Each point is reached from the start by the listed moves, each made once or not at all, plus a little noise. Is the number of moves made odd or even? Then give how often each move was made.

Moves:
(1): [ 0.20 -0.02 -0.27 -0.08]
(2): [ 0.23  0.05 -0.05  0.29]
(3): [ 0.36 -0.16 -0.01 -0.04]
Start: [ 0.02  0.02 -0.16 -0.05]
Points:
[ 0.80 -0.11 -0.47  0.13] => odd (1, 1, 1)
[ 0.43  0.02 -0.46  0.18] => even (1, 1, 0)
[ 0.22  0.01 -0.43 -0.14] => odd (1, 0, 0)

Moves:
(1): [ 0.06  0.12  0.00  0.01  0.14 -0.16 -0.35  0.24 -0.03]
(2): [ 0.01 -0.19  0.12  0.03  0.09  0.15  0.18  0.10 -0.33]
(3): [ 0.17  0.09  0.38  0.06 -0.36 -0.03 -0.36  0.03  0.35]
(4): [ 0.35  0.19  0.30  0.11 -0.38  0.19 -0.30  0.58  0.41]
(5): [ 0.01  0.09 -0.04  0.19 -0.09  0.16 -0.07 -0.11  0.13]
(6): [ 0.12  0.22  0.30 -0.13  0.00  0.28 -0.26  0.27  0.23]
Start: [ 0.21  0.28 -0.08 -0.17  0.15 -0.16  0.11 -0.33  0.14]
Points:
[ 0.60  0.49  0.29  0.15 -0.09  0.24 -0.44  0.49  0.33] => even (1, 1, 0, 1, 1, 0)
[ 0.36  0.45  0.23 -0.29  0.15  0.13 -0.12 -0.05  0.39] => odd (0, 0, 0, 0, 0, 1)
[ 0.54  0.38  0.29  0.17 -0.26  0.32 -0.06  0.20  0.35] => odd (0, 1, 0, 1, 1, 0)
[ 0.53  0.39  0.71 -0.21 -0.14  0.24 -0.31  0.08  0.38] => odd (0, 1, 1, 0, 0, 1)

Moves:
(1): [ 0.10 -0.05 -0.02  0.05  0.17  0.17  0.32 -0.44 -0.09 -0.12  0.07  0.13
 -0.08 -0.41]
(2): [-0.05  0.17 -0.09 -0.36 -0.11 -0.10  0.15  0.05  0.00 -0.07  0.07  0.07
  0.19  0.23]
(3): [ 0.33 -0.12 -0.07  0.07  0.11 -0.26  0.23 -0.03  0.06  0.35  0.22  0.06
  0.09  0.09]
(4): [-0.16  0.31  0.16  0.09  0.29  0.27  0.07  0.03  0.00  0.06  0.41  0.18
  0.27  0.29]
(5): [-0.04 -0.05  0.34 -0.15 -0.14  0.04  0.20 -0.10 -0.07  0.13  0.07  0.23
 -0.46  0.17]
(6): [ 0.24  0.02 -0.08 -0.16  0.12  0.10 -0.06  0.06  0.50 -0.12 -0.18 -0.13
  0.04  0.23]
(7): [-0.18 -0.17 -0.17 -0.07  0.11  0.38  0.24  0.20 -0.18  0.13 -0.06  0.09
  0.21  0.00]
(8): [-0.12 -0.34  0.23 -0.31  0.46 -0.32 -0.22 -0.16 -0.21 -0.02 -0.15  0.11
  0.13  0.02]
(9): [-0.39  0.17 -0.05  0.24 -0.46  0.07  0.21 -0.01  0.59  0.09 -0.09 -0.51
  0.00 -0.22]
(10): [-0.08  0.13  0.09  0.02 -0.11  0.21 -0.25 -0.23 -0.15  0.08 -0.23  0.17
  0.23 -0.07]
(11): [ 0.03  0.16  0.15 -0.16 -0.13 -0.03 -0.03  0.17  0.10  0.01  0.00 -0.12
 -0.13 -0.22]
Start: [ 0.02  0.04  0.32  0.08  0.35  0.17 -0.04  0.11  0.08 -0.05 -0.01 -0.25
 -0.21 -0.03]
Points:
[-0.65  0.25  0.69 -0.57  0.67  0.98  0.65 -0.49  0.47  0.09 -0.09  0.09
  0.32  0.20] => odd (1, 1, 0, 1, 1, 1, 1, 1, 1, 1, 0)
[-0.92  0.24  0.80 -0.40  0.54  0.86  0.68 -0.53 -0.01  0.21  0.07  0.22
  0.30 -0.02] => even (1, 1, 0, 1, 1, 0, 1, 1, 1, 1, 0)
[ 0.44 -0.11  0.26  0.21  0.62  0.12  0.48 -0.34  0.04  0.16  0.23 -0.09
 -0.24 -0.34] => even (1, 0, 1, 0, 0, 0, 0, 0, 0, 0, 0)

Moves:
(1): [ 0.19  0.00  0.04 -0.14  0.09  0.00 -0.17  0.08  0.20 -0.05 -0.07  0.02
  0.03 -0.04 -0.04  0.11  0.12  0.20  0.12  0.01]
(2): [ 0.09 -0.16 -0.10 -0.18  0.04  0.10  0.34 -0.11 -0.14 -0.11 -0.01 -0.06
 -0.05  0.14  0.01  0.13 -0.04 -0.02  0.11 -0.09]
(3): [-0.06  0.03  0.11 -0.04  0.09  0.09  0.24  0.13 -0.07  0.05 -0.21 -0.07
 -0.07  0.03  0.00 -0.08 -0.03  0.01  0.05  0.22]
(4): [-0.11 -0.07 -0.09 -0.03 -0.05  0.21 -0.07  0.07 -0.06  0.04 -0.10  0.12
  0.04  0.15 -0.02  0.10  0.13  0.00 -0.09  0.02]
(5): [-0.01 -0.04 -0.16 -0.20 -0.17 -0.23  0.16 -0.25  0.16  0.15  0.01  0.12
  0.00 -0.09  0.14 -0.06  0.07 -0.13 -0.09 -0.14]
(6): [ 0.27  0.12  0.01 -0.05  0.03  0.19  0.11  0.08  0.08 -0.07 -0.03 -0.06
 -0.06 -0.28 -0.03  0.16  0.12 -0.11  0.15 -0.10]
(7): [ 0.08 -0.02  0.05  0.02  0.08 -0.05  0.08 -0.13  0.18  0.05 -0.08  0.13
 -0.01 -0.20 -0.34 -0.24 -0.12  0.06  0.03 -0.15]
(8): [-0.08 -0.14 -0.01 -0.24  0.08 -0.04  0.07 -0.20  0.28  0.23 -0.18 -0.12
 -0.06  0.03 -0.08  0.13 -0.07 -0.23  0.28  0.02]
(9): [-0.08 -0.16  0.24 -0.18 -0.12  0.05 -0.10 -0.35  0.15  0.36 -0.04 -0.09
 -0.08 -0.14 -0.04  0.12  0.19  0.02  0.24 -0.08]
(10): [-0.11 -0.08 -0.06  0.05 -0.17  0.00  0.19  0.10 -0.30 -0.29 -0.16  0.04
 -0.25 -0.27 -0.07 -0.14 -0.02 -0.17 -0.03 -0.03]
(11): [ 0.19 -0.15  0.06 -0.02  0.02  0.06 -0.22 -0.22 -0.02  0.14 -0.13 -0.11
 -0.06 -0.03 -0.22 -0.26  0.14 -0.18  0.24 -0.16]
(12): [ 0.22 -0.10  0.04  0.35 -0.40 -0.08  0.16 -0.14 -0.11 -0.11 -0.11 -0.12
  0.00  0.15 -0.11  0.12  0.09  0.07  0.07 -0.02]
(13): [ 0.10  0.09  0.38  0.14  0.12  0.06 -0.23  0.21 -0.04 -0.15 -0.15  0.08
  0.22  0.11 -0.13 -0.08 -0.10  0.12 -0.31 -0.03]
(14): [-0.02 -0.26  0.05  0.25  0.03  0.07 -0.20  0.01  0.01  0.23 -0.15 -0.16
 -0.10 -0.04 -0.02  0.00  0.12 -0.05  0.06 -0.01]
(15): [ 0.03 -0.06 -0.01 -0.07 -0.12 -0.06 -0.09  0.16 -0.07  0.07  0.15  0.02
  0.08 -0.12 -0.05 -0.17 -0.02 -0.03 -0.07 -0.08]
(16): [ 0.15 -0.04 -0.13  0.00  0.26 -0.18  0.02  0.08 -0.25  0.15 -0.04  0.08
 -0.02  0.01 -0.15 -0.04 -0.14 -0.01  0.19 -0.02]
(17): [-0.06  0.03 -0.11 -0.11  0.19 -0.07 -0.17 -0.08  0.02  0.11  0.03 -0.15
  0.10 -0.18  0.03  0.01 -0.07  0.01  0.05  0.13]
(18): [ 0.13 -0.26  0.03 -0.11 -0.20  0.19 -0.12 -0.21  0.03  0.11 -0.18  0.10
 -0.09  0.01 -0.02 -0.05 -0.02 -0.11  0.24 -0.04]
Start: [-0.12  0.26  0.25  0.12 -0.11 -0.10  0.01 -0.28  0.15  0.00  0.05  0.08
  0.18  0.12 -0.13  0.03 -0.11  0.00  0.03 -0.02]
Points:
[ 0.56 -0.13  0.32 -0.49  0.25 -0.15 -0.38 -0.88  0.41  0.69 -0.65  0.03
  0.22 -0.31 -0.58 -0.15 -0.19 -0.64  0.75 -0.37] => even (0, 0, 0, 0, 1, 1, 0, 1, 0, 0, 1, 0, 1, 0, 0, 1, 1, 1)
[ 0.29 -0.53 -0.09 -0.19  0.27  0.25 -0.35 -0.44 -0.04  0.49 -0.46  0.05
  0.10  0.20 -0.33  0.31 -0.03  0.01  0.67 -0.02] => odd (1, 1, 0, 1, 0, 0, 0, 0, 0, 0, 0, 0, 0, 1, 0, 1, 1, 1)
[ 0.60 -0.92  0.73 -0.16 -0.40  0.63 -0.37 -1.07  0.25  0.45 -1.24 -0.42
 -0.20 -0.26 -0.88  0.37  0.47 -0.43  1.14 -0.38] => odd (1, 1, 0, 1, 0, 1, 0, 1, 1, 1, 1, 1, 1, 1, 0, 0, 1, 1)
[ 0.65 -0.60  0.59  0.04  0.30 -0.03  0.02 -0.68  0.27  0.51 -1.11 -0.18
  0.14  0.14 -0.98  0.04 -0.41  0.05  0.93  0.02] => odd (1, 1, 1, 0, 0, 0, 1, 1, 0, 0, 0, 1, 1, 1, 0, 1, 1, 1)
[ 0.07 -0.24 -0.08 -0.79  0.06 -0.26 -0.06 -0.69  0.13  0.72 -0.05  0.14
  0.26 -0.15 -0.23  0.27  0.13  0.05  0.49 -0.28] => even (1, 1, 0, 1, 1, 0, 0, 0, 1, 0, 0, 0, 0, 0, 1, 1, 1, 0)
[ 0.42 -0.46  0.83  0.18 -0.28  0.50 -0.23 -0.51 -0.08  0.56 -0.71 -0.53
  0.22 -0.05 -0.71  0.09  0.40 -0.15  0.51 -0.21] => odd (0, 1, 1, 1, 0, 1, 0, 0, 1, 0, 1, 1, 1, 1, 1, 0, 1, 0)
[ 0.43  0.03  0.38 -0.61  0.10  0.00 -0.63 -0.45  0.71  0.46 -0.45 -0.01
  0.47 -0.30 -0.52 -0.05  0.21 -0.36  0.29 -0.35] => odd (1, 0, 0, 1, 1, 1, 0, 1, 0, 0, 1, 0, 1, 0, 1, 0, 1, 0)
[-0.01 -0.22  0.59 -0.23 -0.25 -0.12 -0.06 -0.33 -0.34  0.51 -0.64  0.28
  0.03 -0.24 -0.64 -0.57  0.12 -0.35  0.14 -0.33] => odd (0, 0, 1, 1, 1, 0, 0, 0, 1, 1, 1, 0, 1, 0, 1, 1, 0, 0)
